Rows are points. Each copy is the shape, with its points in the same order, turned, moved and blurred by noise. Say if it was mirrored as well.
In the rows, zero is written as 128.

Shape, 9 rows:
[[142 113  98]
 [105 148 118]
 [131 161 116]
 [138  76 187]
 [162  86 142]
 [ 97 166 236]
 [ 70 171  77]
 [110 153 124]
 [ 96 165  96]]
Copy 1, 9 rows:
[[141 103 114]
 [162 149 131]
 [148 133 158]
 [ 69 155  79]
 [ 88 107 100]
 [ 92 249 137]
 [222 150 140]
 [156 150 138]
 [186 146 140]]
Copy 1 is: only turned
Copy 2 (9 x 3):
[[184 145 118]
 [138 160  83]
 [138 175 105]
 [129  83 166]
 [168 123 159]
 [ 39  97 123]
 [138 176  45]
 [131 154  82]
 [144 179  57]]
Copy 2 is: only turned
Copy 3:
[[119 121 152]
 [123 142 112]
 [134 129  95]
 [196 143 192]
 [165 117 182]
 [241 170  89]
 [ 77 169  66]
 [146 144  98]
 [110 146  79]]
Copy 3 is: only turned

Shape, 8 rows:
[[169 157 137  99]
 [118 123 129 126]
 [215 161 190  76]
 [160 162 135 208]
 [124 167 105  69]
 [ 88  76 119 105]
 [175 147  99 119]
 [106  99 112 156]]
Copy 1 (8 x 4):
[[104  63 115 124]
 [129 110 137 141]
 [ 73  14  91 171]
 [129 152  43 142]
 [ 97  80 155  85]
 [167 124 187 148]
 [136  73 100 104]
 [163 143 135 137]]
Copy 1 is: mirrored
Copy 2, 8 rows:
[[129 165  68 119]
 [106 136 124 139]
 [135 135   7  82]
 [185 151 154  82]
 [ 88 201  81 150]
 [ 75 115 134 181]
 [157 175  85 143]
 [126 131 157 156]]
Copy 2 is: only turned

Shape, 12 rows:
[[171 142  92  82  97  71]
 [172 179  75 136 117 126]
 [133 198 121 175 134  87]
 [ 51  94 136  89  94 150]
 [ 79  94  81 203  76 176]
 [ 61  91 187 109  68 130]
 [164 141 154 118 105 182]
 [ 99 130  94 193 143  85]
 [146  88 130 126 163 183]
 [ 83  94  95 154 129 139]
 [172 130 161 130 177 124]
 [139 140  78 115  94 182]]
Copy 1 (12 x 6):
[[ 98 152 148 130 208  98]
 [ 92 179 127  79 142 123]
 [119 129 137  36 143 157]
 [ 91 101 207 205 120 154]
 [113 184 185 152  60 219]
 [109  61 173 203 139 180]
 [ 80 118 103 152  94 117]
 [165 159 190  86 127 173]
 [151 143 149 158  58 101]
 [132 158 203 145  99 157]
 [153 112 113 110 119  90]
 [ 71 184 155 143 104 131]]
Copy 1 is: mirrored
Copy 2, 12 rows:
[[157 167  54 111  76 133]
 [113 156  94  65 137 165]
 [129 132 158  56 123 125]
 [123  94 148 191  48 198]
 [ 71  34 119 137 121 225]
 [178  60 150 200  70 174]
 [148 143 123 160 174 183]
 [ 93  70 138  89 105 126]
 [ 74 137 117 195 156 145]
 [ 77  78 136 147  95 167]
 [124 150 128 151 149 107]
 [ 98 136 105 131 132 224]]
Copy 2 is: mirrored

Shape (13 x 9):
[[147 170 119  93 153  90 161 116 157]
 [185 142 149 124  76  73  85  46  97]
 [145 101 133  93 167  97 133 117 149]
 [ 86 146 146 132 143 138 179 100  98]
 [209 103 171 112  52  73 138 107  97]
 [ 64 147 119 157 119 176 114 195  96]
 [ 95 123 140 118  97 189 132 112  84]
 [110 110 136 171  94 149 131 160  47]
 [125 119 110 140 117 110 181 118 174]
 [122 133 110 167 138 187 149 159  69]
 [ 59 127  65 129 135 161 157 120  81]
 [121 140 116  97 124  87 158 180 121]
 [131 119 169 153  90  83  88 104  66]]
Copy 1, 13 rows:
[[124 186 130 155  95 164  84 133 109]
 [199 135  90 161 150  60  68 139 131]
 [109 170  84 118  94 140 106 101  99]
 [143 125 111 119 125 210 123 145 124]
 [201 100 110 150  59  67 106 133 116]
 [118 131 188  39 157 165 175 158 121]
 [126  91 124  68 154 146 128 197 123]
 [163  86 152  77 134 135 184 140 156]
 [150 186  99 134  89 169 162 146  80]
 [105  98 148 102 149 151 191 149 141]
 [115 155 110  69 140 185 173 185 176]
 [134 176 170 105  55 160 122 128 137]
 [199 109 121  99 145  91 101 115 151]]
Copy 1 is: only turned
Copy 2, 13 rows:
[[ 97 127 186 125 122 105 169 140 115]
 [ 83 162  62 213 104 114 192 160 120]
 [131  99 168 159 129 117 137 158 140]
 [ 98 126 140 124  88  94 116  72 151]
 [140 129  90 228  99  85 217 128  93]
 [122 103 101 103 145 154  71  30  95]
 [121 164 104 162 114 124  94  53 130]
 [132  94  69 164  95 146 105  39 113]
 [152 129 158 112 127 121 185  99 150]
 [131 103 117 126  75 170  93  45  93]
 [ 93 121 147 139 132 159  97  26 169]
 [119  79 166 149 149 117 160  78  98]
 [ 91 100  45 196 111 119 152 120 115]]
Copy 2 is: only turned
Copy 3:
[[136 127 143 124  68 167 176  79 112]
 [ 76  79 226 140 163 194 163 117 113]
 [ 96 170 130 123 107 162 181 106  99]
 [132 109  98 140 145 115 142  68 103]
 [112 127 249 127 169 158 183 104  59]
 [170 109  88 122 136  79 106 179  87]
 [116  91 116  90 176  91 125 119  95]
 [149 107 137 151 190  76 144 160  73]
 [145 171 160 132 105 120 138  80 137]
 [171 111  97 127 169  75 173 148 114]
 [109  96  85 141 120  49 136 114 128]
 [146 142 147 141  72 115 161 124  63]
 [ 99  96 177 169 187 159 140 144  69]]
Copy 3 is: mirrored
Copy 4, 13 rows:
[[134 120  79 154 138  90 107  99 114]
 [ 71  86 132 180 227 101 160 172 115]
 [104 112  84 143 116 122 157 133  91]
 [116 170 125 142 157 174 108  94 100]
 [ 71  62 129 229 189 139 190 157 150]
 [146 141 222  86 101 171 146  88 146]
 [112 157 197 148 129 163 132 140  85]
 [111 114 208 132 149 188 167  94 119]
 [182 147  93 173 143 136 143 131 119]
 [141 117 192 129 128 197 133  69  67]
 [148 197 180 126 132 137 154  67  82]
 [124 110 129 160  99 120 149  85 165]
 [ 64 105 165 133 192 146 191 149 130]]
Copy 4 is: only turned

Shape (17 x 11):
[[ 94 190 111 114 169 219 153 173  98  72 116]
 [159 118 153  64 120 123 129 103 172 110 115]
 [139  87 140 105 129 122  94 121 149 139 136]
 [106 143 121 108 158 178 199 150  55  28 122]
 [150 105 114 157 207 169 153 176 130  62 102]
 [216  93  98  99  46 130  49 114 149  58  84]
 [193  96  68 110 110  59  88 165 131 125 129]
 [138 122  67  95 146  89  88 170 132 152 117]
 [176  93  81 130  90 117  93  69 135 114 134]
 [191 116 100 136 128 128 134 172 152 124 177]
 [155  79 118 105 118 113  84  82 135  65 104]
 [129 132 129 101 131 146 128  99 147 167  99]
 [182 176 124 119 175 133 151 136  99  96  99]
 [ 66 210 170 147 175 154 157 133 129  54 128]
 [112 167 171 104 188 184 143 177  63  62 142]
 [ 82 140 204 158 124 154 170 140 102 122  84]
 [141 109  92 105 130  95 162 179 177 131 122]]
Copy 1, 17 rows:
[[122 143  83 135 110 113 205  56  74 183 155]
 [186 161 154 163 104 119 131 129 145 111  91]
 [117 131 176 146 125 133 110 142 139 120 103]
 [173  64  96 172 100  99 202  55  86 187 153]
 [159 111 168 117 103 157 151  49 111 172 200]
 [170 138 183 133 138 169 188 129 249 159  45]
 [122 100 152 155 153 184 111 105 225  98 115]
 [ 98 117 117 143 150 188 113  92 162  97 115]
 [159 113 140 145 153 165 121 176 186 174  89]
 [129 137 151 174 155 142 129 114 187 128 191]
 [169  99 166 125  98 153 135 138 178 158  70]
 [146 153 137 135 165 135 120 138  96 124  98]
 [173 128 111 125 152 107 125  44 134 158 138]
 [159 122  71  83  74  60 173  85  79 142 172]
 [112 112 116 146  89  61 174  27  89 173 156]
 [158  98 159  96 150  60 185 110  64 115 132]
 [159 125 138 166 134 181 136 108 143  69 168]]
Copy 1 is: only turned
Copy 2 (17 x 11):
[[105  74 227  99 137 203  99 100 138  48 115]
 [ 62 168  94 107 118 147 134 107 118 114  85]
 [111 138  86 128 147 135 155 106 135 130  99]
 [ 56  95 190  75 166 181  99 137 190  22 142]
 [ 73 122 200 160 209 159 103 114 172  75  91]
 [116 235 101  58 156 156 178  29 185 121  78]
 [133 198 101  93 201 113 108  86 145 165 142]
 [131 144 120 117 164 140  93  77 121 168 152]
 [130 195  95 121 131 120 176  88 179 104 147]
 [153 180 132 115 187 113 107 131 124  90  99]
 [ 64 177  94 112 160 152 185  65 176 106 117]
 [105 125 125 138  86 140 132 118 144 134 110]
 [ 70 149 205  92 145 110 117 114 142 101 120]
 [ 54  94 218 114 144 207 164 167  95  68 135]
 [ 77  52 202  68 176 156 122 125 129  52 107]
 [ 78  85 172 100 125 188 158 199 181 129  94]
 [112 179 112 127 167 159  65 141 129 131 121]]
Copy 2 is: only turned
Copy 3, 17 rows:
[[125 147 162  81 196 197 118  85  49 171 116]
 [138  73 157  78  92 168 132 161 155 114 130]
 [102  99 127 130 109 148 123 175 152 145 166]
 [146  85 148 111 215 193 160  63  99 179  71]
 [111 120 137  71 231 183 130 107 161 176 155]
 [214  94 213 126 115 133 152 153 175 101 219]
 [160 134 111 122  79 121 160 117 190 161 205]
 [139 157  98  99  93 127 147 147 146 186 183]
 [164  68 154 135 100  85 104 132 165 132 182]
 [ 94 114 117 112 116 152 120  75 162 138 198]
 [181  73 155 130 130 144 122 162 173 141 160]
 [ 94 112 150  90 103 117 115 166 123 127 123]
 [134 145 175  77 142 161 114  90 165 165 109]
 [125 143 122  97 199 203  79 101  94 115  65]
 [110 137 162 130 182 239 120  96 104 182  90]
 [ 76 139 151 122 188 165 146 158 122  96  59]
 [108 117  85  55 112 142 168 111 155 129 169]]
Copy 3 is: mirrored
